Each row is a point. A path goes straight from each point to the next, and from the last back to the first. The post is the endless flat space through its rows: a point in 2 columns, a line in 3, a plane in 4, and so on, so that a path can go around it. Count how often the path circles the post. Going back the other way cancels.

Post:
[[-0.16  0.19]]
Path, 24 rows:
[[-0.36  0.34]
 [-0.31  0.07]
 [-0.37 -0.08]
 [-0.66  0.46]
 [-0.68  0.52]
 [-0.54  0.13]
 [ 0.00 -0.36]
 [-0.01  0.10]
 [ 0.05  0.32]
 [-0.33  0.41]
 [-0.44  0.32]
 [-0.21 -0.27]
 [ 0.14 -0.17]
 [ 0.12  0.20]
 [-0.12  0.33]
 [-0.41  0.43]
 [-0.13  0.37]
 [ 0.16  0.13]
 [ 0.05 -0.01]
 [ 0.24 -0.05]
 [ 0.06  0.44]
 [-0.27  0.51]
 [-0.49  0.46]
 [-0.13  0.69]]
Times around: 2

Post (5 x 6):
[[ 0.30  0.16  0.08 -0.28  0.06 -0.18]
 [-0.27 -0.24  0.06  0.30  0.03  0.20]
 [-0.14  0.49 -0.79 -0.29 -0.03 -0.22]
 [ 0.09 -0.20  0.67  0.37  0.45  0.15]
 [ 0.07  0.33 -0.36 -0.13  0.05  0.16]]
Path, 24 rows:
[[-0.06  0.34 -0.24 -0.15 -0.13  0.06]
 [ 0.40 -0.44  0.87  0.02 -0.03 -0.38]
 [ 0.42  0.07 -0.41 -0.09 -0.06  0.11]
 [-0.20 -0.24  0.02  0.40 -0.16  0.18]
 [ 0.21  0.39 -0.14 -0.03 -0.28  0.10]
 [ 0.35  0.09 -0.11  0.06  0.11 -0.32]
 [ 0.47  0.44 -0.44 -0.48  0.51 -0.42]
 [-0.73 -0.54  0.44  0.54  0.57  0.29]
 [-0.33 -0.29  0.61  0.20 -0.03  0.56]
 [ 0.16  1.04 -0.75 -0.67 -0.30 -0.62]
 [ 0.43  0.28  0.03 -0.16  0.26 -0.19]
 [ 0.06  0.06 -0.24  0.25  0.53  0.13]
 [ 0.46 -0.13  0.64 -0.24  0.57 -0.32]
 [ 0.12 -0.43 -0.25 -0.28 -0.30 -0.15]
 [-0.44 -0.14 -0.37 -0.01 -0.16  0.03]
 [-0.01  0.33  0.31 -0.29  0.31 -0.22]
 [ 0.05  0.27  0.09  0.26  0.30  0.45]
 [ 0.05  0.31  0.29  0.08  0.38 -0.10]
 [ 0.11  0.13  0.28  0.39  0.32 -0.17]
 [ 0.51 -0.25  0.22 -0.06 -0.03  0.02]
 [ 0.06  0.34 -0.34 -0.14  0.24 -0.83]
 [ 0.33  0.25  0.04 -0.15  0.51 -0.47]
 [ 0.13 -0.16  0.46  0.09  0.46 -0.11]
 [-0.27  0.03  0.34 -0.06  0.19 -0.14]]
Times around: 3

Post:
[[ 0.67 -0.07  0.21  0.39 -0.38  0.27  0.11 -0.17 -0.25  0.08 -0.39]
 [ 0.35 -0.35 -0.07  0.31  0.16 -0.20  0.08 -0.26 -0.35  0.14 -0.12]
 [-0.20  0.14  0.08  0.50 -0.29  0.45 -0.49  0.26  0.13 -0.17  0.62]
 [-0.49  0.25  0.39 -0.02 -0.50  0.00 -0.36 -0.15  0.18 -0.41  0.42]
 [ 0.13 -0.01  0.13  0.18 -0.38  0.00 -0.29 -0.06  0.30  0.07  0.42]
 [-0.31  0.50  0.34  0.30  0.44 -0.61  0.30 -0.42 -0.40  0.34 -0.09]
 [-0.32  0.52  0.41 -0.09  0.07  0.07 -0.28 -0.59 -0.36  0.28  0.03]
 [ 0.27  0.10  0.16  0.16 -0.22 -0.06 -0.15  0.01 -0.40  0.10  0.27]
 [-0.09  0.02 -0.24 -0.22  0.19 -0.41 -0.04  0.09 -0.01  0.16 -0.24]
 [ 0.39 -0.34  0.27  0.28 -0.14  0.27  0.04  0.02 -0.58  0.77 -0.58]]
Path (29 x 11):
[[ 0.37  0.22  0.00  0.90  0.29  0.25 -0.21 -0.27 -0.87  0.05  0.19]
 [ 0.28  0.03  0.15  0.43  0.02 -0.42 -0.12  0.14 -0.24  0.06  0.30]
 [-0.14  0.90  0.05 -0.11  0.64 -0.50 -0.12  0.02 -0.10 -0.05  0.80]
 [ 0.00  0.02  0.49  0.20 -0.61  0.47  0.00 -0.01 -0.04 -0.12  0.63]
 [-0.06 -0.23 -0.20  0.40 -0.08 -0.19 -0.01  0.44 -0.07  0.94  0.66]
 [ 0.06  0.48  0.12  0.31 -0.15 -0.56 -0.14  0.07 -0.31  0.15  0.62]
 [-0.18 -0.07  0.32  0.69 -0.12 -0.08 -0.25 -0.09  0.07 -0.02  0.25]
 [ 0.43  0.23  0.29  0.16 -0.59  0.16  0.03 -0.08  0.61 -0.21 -0.36]
 [-0.12  0.26  0.58  0.45 -0.05  0.11  0.05 -0.17 -0.57  0.26  0.23]
 [-0.31 -0.08  0.22 -0.16 -0.63  0.57 -0.24  0.15 -0.28  0.32 -0.14]
 [-0.28 -0.12  0.20  0.70 -0.34 -0.03  0.19  0.06 -0.24  0.19 -0.09]
 [-0.52  0.02 -0.07 -0.21  0.03 -0.52 -0.55 -0.50  0.00  0.54 -0.04]
 [-0.04  0.32  0.34  0.50 -0.63  0.00  0.42 -0.04 -0.33  0.47 -0.18]
 [-0.15  0.17  0.29  0.40  0.14  0.02  0.21  0.03  0.08  0.60  0.08]
 [ 0.15 -0.23  0.58  0.17 -0.49  0.30 -0.10  0.03 -0.12 -0.20  0.23]
 [ 0.30  0.18 -0.15  0.07  0.40 -0.60 -0.04 -0.23  0.24 -0.04 -0.55]
 [-0.25 -0.28 -0.08  0.15  0.22  0.04 -0.76 -0.41 -0.43  0.40  0.54]
 [-0.40  0.01 -0.39  0.94  0.53 -0.42 -0.02 -0.25 -0.39  0.42  0.61]
 [-0.18  0.06 -0.01  0.64 -0.09  0.05 -0.16  0.24  0.46  0.25  1.04]
 [ 0.19 -0.20  0.17  0.46 -0.17  0.29 -0.22 -0.13  0.14  0.18  0.65]
 [ 0.28  0.15  0.45 -0.07 -0.20  0.18 -0.29 -0.26 -0.24  0.52 -0.16]
 [-0.82  0.23  0.31 -0.10  0.07  0.07 -0.41  0.19  0.03  0.54 -0.32]
 [ 0.22  0.34  0.08  0.41  0.33 -0.12  0.06 -0.14 -0.67 -0.17 -0.20]
 [ 0.40 -0.43 -0.15  0.40  0.20  0.03 -0.23  0.39  0.19  0.18  0.45]
 [ 0.47  0.17  0.01  0.16  0.29 -0.06  0.17  0.09  0.18  0.13  0.05]
 [ 0.07  0.02  0.19  0.39 -0.01 -0.03 -0.24  0.24 -0.23  0.02  0.13]
 [-0.07 -0.03 -0.16  0.61 -0.01  0.50 -0.64  0.29  0.14  0.07  0.01]
 [-0.48  0.14  0.29  0.26 -0.42 -0.22 -0.21  0.15 -0.94  0.35  0.46]
 [ 0.52  0.42 -0.24  0.78 -0.45  0.10 -0.19  0.02  0.13  0.18  0.33]]
Times around: 0
